Each point is reached from the start by the listed moves, each made once or not at all, plus a little noise. Is the number of moves made odd or even? Then give how often each move was made.

Moves:
(1): [ 4.1  2.9  2.1 -2.0  1.0 -2.3]
(2): [-1.7  6.1  1.3  3.0 -1.2  1.6]
(3): [-2.3 -1.4  6.9  1.1 -1.8  0.0]
Start: [1.1 1.2 3.5 1.6 0.9 0.3]
Points:
[-1.1 -0.1 10.3  2.7 -1.0  0.2] => odd (0, 0, 1)
[ 5.2  3.9  5.5 -0.6  1.8 -2.0] => odd (1, 0, 0)
[ 3.1  2.6 12.7  0.8  0.2 -2.2] => even (1, 0, 1)
[ 1.2  8.9 13.7  3.8 -1.0 -0.4] => odd (1, 1, 1)
[ 3.7 10.0  7.2  2.6  0.7 -0.3] => even (1, 1, 0)

Moves:
(1): [ 2.5 -1.6 -0.2  2.6 -1.5  3.6  0.4 -1.7 -0.4]
(2): [ 0.5  5.9  2.1  0.9 -0.1  1.4 -1.0 -0.6  2.2]
(3): [-3.0 -1.4  3.8  0.8  4.4  1.4 -3.0 -2.1 -0.9]
(4): [-3.9  1.1 -1.5  3.0 -2.4  2.9 -1.4  2.4 -1.6]
(5): [ 1.5 -0.1 -0.8  4.3  4.3 -0.7  2.9  1.9 -2.6]
(6): [-0.2  2.7 -3.3 -5.6  2.2  4.5  0.2  0.9 -1.1]
(7): [-0.4 -2.6  2.5 -0.5 -0.5  1.2  3.7  2.0  1.5]
(8): [ 1.8 -0.6  0.5  0.1  1.1  0.8 -2.2  3.6  2.3]
(9): [-2.7 -1.9 -2.4  2.0  3.4  1.0 -0.3 -0.1  7.5]
Start: [-1.2  0.5  0.0  3.9  1.1  1.0 -1.9 -4.7 -4.7]
Points:
[-8.7 -0.6 -3.5  7.0  7.3 14.2 -5.8 -5.3 -0.4] => odd (1, 0, 1, 1, 0, 1, 0, 0, 1)
[-8.1 -2.1  5.8  6.9  3.1  6.2 -2.8 -2.3 -5.5] => odd (0, 0, 1, 1, 0, 0, 1, 0, 0)
[-1.2  9.9 -2.7  6.2  6.3  9.4 -3.3  3.3 -6.1] => odd (0, 1, 0, 1, 1, 1, 0, 1, 0)
[-2.8  2.5  2.9  9.9 -3.5 10.7 -0.4 -2.6 -3.0] => even (1, 1, 0, 1, 0, 0, 1, 0, 0)
[-3.8  3.8 -2.0  6.1  3.1 16.7 -2.5  1.1  6.5] => odd (1, 1, 0, 1, 0, 1, 1, 1, 1)
[-5.9  2.4 -7.6  3.5  5.5 10.3 -5.4  2.3  3.0] => even (0, 0, 0, 1, 0, 1, 0, 1, 1)
[-5.7  1.2 -7.0  6.3  1.3 13.2 -3.4 -2.8  0.1] => even (1, 0, 0, 1, 0, 1, 0, 0, 1)

Moves:
(1): [ 3.1  0.3 -0.9  3.3  3.0 -1.6  0.7 -0.4 -0.4 -1.4 -1.3  1.7  0.0  1.4
  0.7  2.7 -0.4 -0.3]
(2): [ 0.6  1.9  3.5  0.8 -2.4  1.7 -2.1 -0.6 -0.9 -0.7 -0.7 -0.3  3.2 -2.4
  2.4  2.0  0.4 -0.7]
(3): [ 1.0  1.3  1.4 -0.4 -2.7 -0.8 -0.8  0.7  0.5  3.0 -1.5  0.3 -1.3 -0.4
 -0.2 -0.4 -1.7  1.0]
(4): [ 0.6  2.5  4.2  0.9  2.1 -3.2  2.3  0.6 -1.7 -1.5  1.7 -1.3 -2.9  0.4
 -2.7 -1.7  1.8  0.3]
(5): [-1.8  1.5  3.0 -0.4  2.9 -1.7 -0.9 -2.8 -1.3  0.4 -1.3  0.2  0.6 -1.7
  0.5 -1.4 -0.5 -0.8]
(6): [-1.2 -0.2 -1.8  5.0  0.5 -1.1 -2.4 -0.5  0.6  0.5  0.5  2.4  0.8  0.6
 -2.1 -0.6 -1.4 -1.6]
(7): [-1.2  0.3  0.9  1.1  0.5  2.9  0.6  0.2  3.9  1.5  0.4 -1.3 -0.5  1.6
 -2.0 -0.7 -3.1 -3.7]
(8): [-1.1 -0.6  2.1 -1.7 -1.3  0.8  0.3  1.6  0.8 -1.2 -4.0  0.9  0.9 -1.0
  0.2 -1.3  2.9 -0.1]
(9): [-1.1 -1.1 -0.6  1.7 -3.3 -1.3 -0.1  0.3  2.1 -1.4  0.5 -2.6 -1.9 -2.3
  2.2  0.8 -2.2 -0.6]
(10): [-3.9  1.3  0.3  2.1  1.4  0.7  2.1  1.6 -1.4  3.6 -4.5 -5.5  2.1  0.6
 -1.0 -2.4 -0.1 -1.4]
(11): [-0.8  2.0  0.7  0.6  1.0 -0.2  0.1 -0.8  4.8  0.5  1.2 -0.2  0.3  1.1
  0.3 -0.1  1.1  2.6]
(12): [-1.5  0.8  0.6 -0.3 -3.0  1.6 -0.3  2.4  0.9  4.0 -0.3  3.7 -2.8 -3.2
  4.0  1.8  0.3 -0.5]
(13): [ 0.0 -0.9  0.4  1.0 -0.9  0.3  0.8  0.5  0.3 -0.2 -0.4  2.7  1.6 -1.6
 -0.1  0.3 -2.3  2.2]
(14): [-4.7 -0.5  2.1  0.4 -1.4  1.0 -0.5 -0.9 -4.5  0.1 -2.4 -0.6 -0.6  3.7
 -1.7  2.3 -0.8  0.6]
(15): [ 0.4 -2.1  0.8  1.6  1.1  2.5  0.0 -0.4 -2.1  0.1  1.4 -0.5 -0.1  2.1
  3.0 -3.0  1.1  0.1]
(16): [-0.9 -3.9  1.4  0.0  1.9  0.5 -3.7  2.8  1.0  2.1 -1.5 -2.2 -1.4  0.0
 -2.9 -0.5  0.0  2.1]
(17): [ 0.6 -1.3  3.3 -0.5 -0.9 -4.8  1.4 -1.1 -1.0  1.0  1.0  0.5  3.7 -1.1
  2.9  1.6  2.2 -2.3]
(18): [ 2.0 -0.2 -0.4  2.6 -1.7 -0.2  1.1 -4.8  2.2  0.2  0.0 -0.8 -0.2 -1.5
 -3.2  0.6  2.7 -1.1]
Start: [ 1.4 -0.6  1.9  0.8  0.3 -0.7 -4.4 -0.5 -1.7  6.5 -5.4 -1.4  3.9 -0.2
  1.4 -0.8 -0.4 -2.4]
Points:
[ 1.5  1.1 12.4 16.9  4.1 -8.5 -4.3 -3.7  2.2 11.0 -9.6 -4.0 11.3 -2.7
 -4.6  1.2  3.3 -2.6] => even (1, 1, 0, 1, 0, 1, 0, 0, 0, 1, 1, 0, 1, 0, 0, 1, 1, 1)
[ 1.0  2.7  8.9  4.7  0.0  1.8 -5.9 -8.4  2.6  7.6 -7.0 -4.1  7.1 -4.2
 -1.1 -0.1 -1.3 -8.7] => even (0, 1, 0, 0, 1, 0, 1, 0, 0, 0, 0, 0, 0, 0, 0, 0, 0, 1)
[ -4.2  -7.2   7.5  10.5  -3.1   1.0  -9.4  -1.4   2.5  11.1 -10.4   2.8
   1.1  -9.1   2.6  -3.9   0.5  -2.7] => odd (0, 0, 0, 0, 1, 1, 0, 1, 1, 0, 0, 1, 1, 0, 1, 1, 0, 1)
[ -5.0  -1.5  10.6  11.5  -7.9   0.9 -12.5   4.7   3.6  12.1 -15.0   4.7
   2.9  -4.0   4.0   6.5  -4.7   2.2] => odd (1, 1, 1, 0, 0, 1, 0, 1, 1, 0, 1, 1, 1, 1, 0, 1, 0, 0)
[ -3.1   4.7  13.8   8.9   1.5  -5.3   0.9  -4.3  -7.6   9.6 -19.0  -3.7
   4.7  -0.5  -6.2  -1.9   1.2  -2.1] => odd (1, 0, 1, 1, 1, 0, 0, 1, 0, 1, 0, 0, 1, 1, 0, 0, 0, 1)
[ -2.6   3.2   5.1  16.4  -0.5  -3.1  -5.2  -5.4   4.3  16.0 -10.8  -2.3
   1.4  -3.2   5.8  -2.4  -1.3  -4.5] => even (1, 0, 1, 0, 1, 1, 0, 0, 1, 1, 1, 1, 0, 0, 1, 0, 0, 1)
[ -9.3  -2.4  18.4  15.6  -0.2  -2.2  -9.1  -0.5   1.0  14.7 -17.6  -5.5
  11.2   0.1   3.5  -1.3  -5.1  -5.1] => odd (1, 1, 1, 0, 1, 1, 1, 1, 1, 1, 1, 0, 1, 1, 1, 1, 1, 0)
[ -7.2  -4.3   2.2  15.2  -3.8   0.9  -3.5  -4.7  -4.7   9.6 -10.6  -6.2
   5.4   1.8  -1.4  -3.2  -3.5  -4.8] => odd (0, 0, 0, 0, 0, 1, 0, 0, 1, 1, 0, 0, 1, 1, 1, 0, 0, 1)
[-10.2   2.2  11.0  17.4   2.1  -1.0  -1.7  -7.3   1.1  10.6  -8.8  -8.9
   3.6   2.6  -5.5  -6.3  -4.3  -6.0] => odd (0, 0, 0, 1, 1, 1, 1, 0, 1, 1, 1, 0, 1, 1, 1, 0, 0, 1)
